Every row gives one point. The window is the flat piece filled in between its corners: a triangle in 3 columns, a solid with four corners in 4, and so on. A path goes straight from each point to the next, and from the last back to the first. After which points does the path pass through the window?
(in the rows, 128 means zero)

Window (3 x 3)
[[140 102 108]
 [172 149 149]
 [ 97 135 119]]
Path:
(1): [108 125  72]
(2): [173 163 138]
(3): [184 122 164]
(4): [100 112 149]
(5): [109 144  99]
(6): [125 158  95]
(7): [117 128 142]
(8): [137  96 126]
(9): [145 119  92]
(10): [168 176 120]
(11): [154 148 163]
(12): [ 89 100 141]
(13): [107 115  91]
(14): [171 135 114]
(15): [164 112 154]
(16): [ 87 110 120]
Through the window after points: 4, 6, 8

Window (3 x 3)
[[118 148 100]
 [162 142 118]
 [ 98  81 172]]
Path:
(1): [ 91 118 154]
(2): [113 103 102]
(3): [105  97  99]
(4): [105 165 148]
(5): [139 126 173]
(6): [115  73 139]
(7): [124 101 118]
(8): [129 120 167]
Through the window after points: 7

Window (4 x 4)
[[ 90 115  84 127]
 [150  89 135 129]
 [106 103 149 146]
 [117 150  70  95]]
Path:
(1): [ 74  99 105  99]
(2): [101 113 156 120]
(3): [118  90 119 184]
(4): [126 112 109 163]
(5): [119 100 143 119]
(6): [ 99 118 108 111]
(7): [ 88 131  92 153]
(8): [145 131 109 120]
(9): [ 84  94 129 101]
(10): [117  78 150 108]
(11): [113 127 146 176]
(12): [117 133  74 142]
Through the window after points: 2, 4, 12

Window (6 x 6)
[[130 100 103 150 151  96]
 [110  95 135 102  96 151]
 [ 86 115 118 134  86 135]
 [121 107 123  95  55 118]
 [145 102 135 200 152 113]
 [138 139 151 162 169  96]]
Path:
(1): [115 107 151 160 145  80]
(2): [ 95  91 138 179 159  93]
(3): [156 114 127 179 123 130]
(4): [124 128 125 135  85 142]
(5): [ 98  99 148 146 106 134]
(6): [113  85 136 122  96 100]
(7): [124 132 100 138  76 155]
(8): [146 132 115 176 153 140]
(9): [128  95 167 174 150  68]
(10): [101  94 160 108  90 108]
(11): [133 134 105 130  97 170]
(12): [151 136 122 145 132 133]
(13): [ 79  79 120 137 122  94]
(14): [123  91 143 172 145 102]
(15): [135 128 100 164 156 125]
(16): [144 118 114 162 138 117]
Through the window after points: 2, 8, 12

Window (8 x 8)
[[122 107 203  52 135 139 154 104]
 [127 108  78  82 104 104 139 129]
 [ 83 145  88  92 114 121 123 119]
 [157 158 168 150 172 104  77 148]
 [138 134 127 162 166 108 144 150]
 [153 156 124 159 108 126 126 157]
 [146 127 151  39 146 164 173 118]
 [125 103  62 151 123 144 118 136]]
Path:
(1): [122 124 115 114 133 136 119 185]
(2): [105 120 108  92 141 130 127 187]
(3): [134 123  81  97  94 100 140  82]
(4): [145 150  97 139 133 130 145 107]
(5): [133 137 104 130 126 125 126 163]
(6): [ 91 129 118 132 119 126 100 188]
(7): [175 148 119 129 135 126 140 100]
(8): [150 157 125 128 137 117 145  87]
(9): [146 120 137 115 125 141 129 171]
(10): [117  96 121  63 158 114 129 188]
(11): [117 167 114 131 112 122 117  63]
(12): [155 149 120 142 145 102 125 106]
(13): [126 126 157 136 171 133 115 189]
(14): [109 144 118 114 131 121 115 204]
(15): [165 117 100 120 139 127 159  77]
(16): [127 141 106 137 129 100 105 100]
Through the window after points: 2, 6, 12

Window (8 x 8)
[[144 125 149 153 119 111  60 118]
 [104 110 156 103 125 146 161 136]
 [105  99 140 156 142 103 137 120]
 [137 112  71  41 162 149 135 129]
 [ 94 106 137 140 139 166 151  95]
 [ 82 179 123 130 118 115 154 155]
 [173 113  97 111 113 132 142 147]
 [160 164 159 181 156  84 117 131]]
Path:
(1): [117 139 114 145 119 100 144  79]
(2): [105 117 153 120 159 152 120 155]
(3): [130  95 102 174 154 139  80 139]
(4): [138 155 176 112  97  98  97 107]
(5): [101 109 120 127 136 144 137  81]
(6): [121 129 144 118 148 174 167 192]
(7): [127 107 143 153 131 138 124 152]
(8): [ 97 151 139 128 109 124 166  75]
Through the window after points: 3, 5

Window (9 x 9)
[[121 119 118 133 148  68 136 155 152]
 [134 138 101 144 108  98 177 129 102]
 [117  89 150  74 158 192 120 122  96]
 [157 136 158 171 122 102 126 132 121]
 [138 218 102 157 139 104 156  91 157]
 [165  66 125  80 132 145 110  76  91]
 [146  44 144 110 170 153 156 119 129]
 [100  54 133 128 133 148 113  88 138]
 [154 136 102 156 122 125 133 170 161]]
Path:
(1): [170  96  99 146 133 157 108 114  95]
(2): [143  95  87 157 194 126 129 152 119]
(3): [126 112 127 118 121 133 140 113 145]
(4): [152 122 131 115 126 127 143 126 150]
(5): [139 135 103 174 145 138 139 121 119]
(6): [147  64 124 132 165 143 135 106 105]
(7): [144 100 141  84 124 147 136 129 140]
(8): [127 128 148 112 136 125 155 124 149]
Through the window after points: 6

Window (11 x 11)
[[159  82 179 146 135 165 115  69  72 173 151]
 [151 108 107 107  66 143  76 151 207 148 143]
 [168 123 111 131 151  95 163  99 125  89 124]
 [115 139 129 181 142  92 139 126 127 126  84]
 [113 122  99 131 126 100  74 142 134 115 132]
 [161 111 139 170 157 172 115 117 116 139 152]
 [127  65 172 170 118 166 140 119  80 152 185]
 [131 157 108  93 122 113  95  98 200 159 187]
 [134 105 104 120 171 104 149 148 143 129  93]
 [143 147  77 121 143 122 180 129  96 113  97]
 [146 163 141  97 118 105  90 165 180 130 133]]
Path:
(1): [159 141 104 140 116  97 127 130 118 188 170]
(2): [124 102 143 119 137 145 117 134 160 106 120]
(3): [109 132 122 120 128 128 108 114 139 118 129]
(4): [175 130 108 134 143 108 119 137 139 140 122]
(5): [171 134 107 135 137 114 132 127 120 157 165]
(6): [108 102 131  89 125 162 113 124 152  86 100]
(7): [115 133 154 133 117 147 105 100 152 104 149]
(8): [179 104 100 150 131 104 122 135  97 171 136]
Through the window after points: 1

Window (12 x 12)
[[110 138  99 115  89 140 148  45 132 135 120 111]
 [106  52 150 125 111 127 116  92  85 122 143  89]
 [128 103  89 129 118 115 147 131 161 139 152 149]
 [ 95 100 130  90  90 139 169 140 120 124 120 156]
 [153 175  73 110 127 124 100 120 125 144  87 102]
 [163  83 100 163 128 162 127 104 137 103  82 134]
 [187 163 147  97  95 181 185 130 174 130 174 159]
 [190 122 179 118 147 114 180 123 151 150 144 120]
 [105 172  75 109 185 104 123 122 134 138 120 145]
 [172 173 132 163 138 137 158 130 123 146 113 142]
 [143 115 130 141 134 141 137 140 192 125 137  94]
 [126 119 160 147 171 129 144  51 145 222 139 163]]
Path:
(1): [131 120 130 124 114 128 124  99 145 120 135 140]
(2): [163 136 133  93 124 132  94 118 170  74 128 153]
(3): [139 135 121 144 131 150 181 129 158 169 144 109]
(4): [117 104  92 105 128 201 143  88  95 194 122 127]
(5): [126 118 141 131 132  98 143 116 148 119 127 144]
(6): [133 103 191 149 106  85  99 116 140 110 142 107]
(7): [146 128  74 106 134 158 175 127 149 142 126 131]
(8): [104 124  97 111 142 142 178 116 135 165 115 116]
(9): [154 117 147 119  92 119 105 121 134 107 144 171]
(10): [125 116 143 130 116  90 100  69 153 113  93 126]
(11): [129 121  91 129 134 164 169 130 131 152 147 110]
(12): [137 106 114 110 118 148 151 109 130 145 132 110]
Through the window after points: 2, 4, 8

Window (12 x 12)
[[133 112 119 113 192 117  92  80 176 158 119 142]
 [164  92 100 158 154 126 119  77 169 118 162 166]
 [121 170 138 157 105 101  74 131 190 135 172 108]
 [ 87  70 187 168 100 145 143 104 121  83  95 151]
 [134 113 106 108 181  87 120 150 139 158 155 127]
 [118 123 146 127  90 116 129 159 182 113  92 107]
 [ 97 186 120 148 136 149  74 135 153  90 141 108]
 [ 89 188 119 119 100 160 105 127 169 166 135 138]
 [ 81 125 156 103  68 100 142 126 156  98 109 103]
 [141 128 167 156 149 119 147 116 188  98 163 166]
 [146 111 145 120 149 154 173 150 134 130 171  76]
 [165 161 166 121 140 176 128 102 118 124 109 152]]
Path:
(1): [129 126 143 110 144 131  97 117 148 108 147 162]
(2): [139  91 161 100 126 165 141 160 149 114 144 128]
(3): [133 143 123 151 144 105 143  93 153 147 145 121]
(4): [108 140 116 165 137 106 144 119 150 124 104 129]
(5): [135 127 167  84 109 157  75 150 192 107 151 109]
(6): [127 126 185 100 117 149  92 176 131 147 161 170]
(7): [112 155 129 145 118 112 128 107 174 109 122  94]
(8): [132 118 138 160 161  97 135 120 134 130 128 137]
(9): [117 110  98  52 136 136  90 156 175 150 175 120]
(10): [ 83  98 151  78 112 123  71 134 185 144 185 125]
(11): [159 149 118 163 169 126 130 117 151 127 128 141]
(12): [119 164 138 148 132 123 130 121 151 125 124 119]
(13): [ 97 102 148 104 110 142  86 146 164 113 138 127]
(14): [131 110 136 118 140 181  92 123 168 123 161 143]
(15): [123 154 142 155 137  97 124 117 158 130 127 125]
(16): [126 136 135 176 143 141 135 113 159 142 112 107]
Through the window after points: 4, 8

Window (14 x 14)
[[155 109 122 101 118 126  72 134 143 109 149 119 135 162]
 [142  99 124 122 148 140 101 117 143  98  89 100 153 130]
 [125 109 121 118 101 142  99 128  76  81 117 139 135 116]
 [189 171  71 113 107 110 139   9  64 235 145 140 149  70]
 [131 157 179 123 161 127  89 124 154 125 115 159 172  65]
 [143 155  95  98 114 125 140 132  99  90 114 136 177 140]
 [152 111  93 152 132 111 153 109 108 121 131 169 159 156]
 [ 72 176 170 141  96 132 165 129 139 137 200 115 163  78]
 [ 99 133 107 103 110 112 129  91 139 103  95 152  80 162]
 [ 88 139 115 181 110 188 138 191 121 182 128 154 130 137]
 [110  97 125  82 137  97 111 131 124 132  93 135 145 135]
 [164 158 200 119 107  78 164 111 151 115 119 121 164  86]
 [137 128 132  63 157 121 156 110 101 101 123 137 116 129]
 [120 171 112 156 125 107 116 142  76 101 158 112 139 114]]
Path:
(1): [135 155 125 125 131 121 127  78  99 129 106 121 138 155]
(2): [155 109  93 133 114 114 153 128 115 147 165 178 164  83]
(3): [134 135 105 130 101 126 142 139 119 123 124 139 138 114]
(4): [ 84 142 156 144 167 143 111 121  80 159 146 116 145 180]
(5): [112 160 162 131 146 150 116 137 131 168 112 129 144 158]
(6): [122 110  61 159  79 150 155 160 101 116 144 155 141  86]
(7): [141 123 109 118 114 137 132 148 117 116 159 141 141  97]
(8): [111 147 166 138 139 125  93  89 101 144  66 129 161 154]
(9): [100 134 147 127 129 135 124 112 101 112 102  81 156 163]
(10): [148 120 119 119 112 125 118 169 145 103 140 192 130  88]
(11): [106 115  93 128 141 130 105 151 129  98 122 167 114  93]
(12): [142 135 160 100 112 115 141 117 114 105 116 102 169 175]
(13): [102 154 135  99 130 137 120 105 107 133  96 139 168 172]
(14): [159 127 114 157 109 109 137 135 127 138 149 133 137  69]
(15): [133 149  97 127 106  95 128 140  81 106 147 133 136  78]
(16): [128 150 144 118 148 140 130  92 118 138 133 119 143 151]
Through the window after points: 1, 5, 15
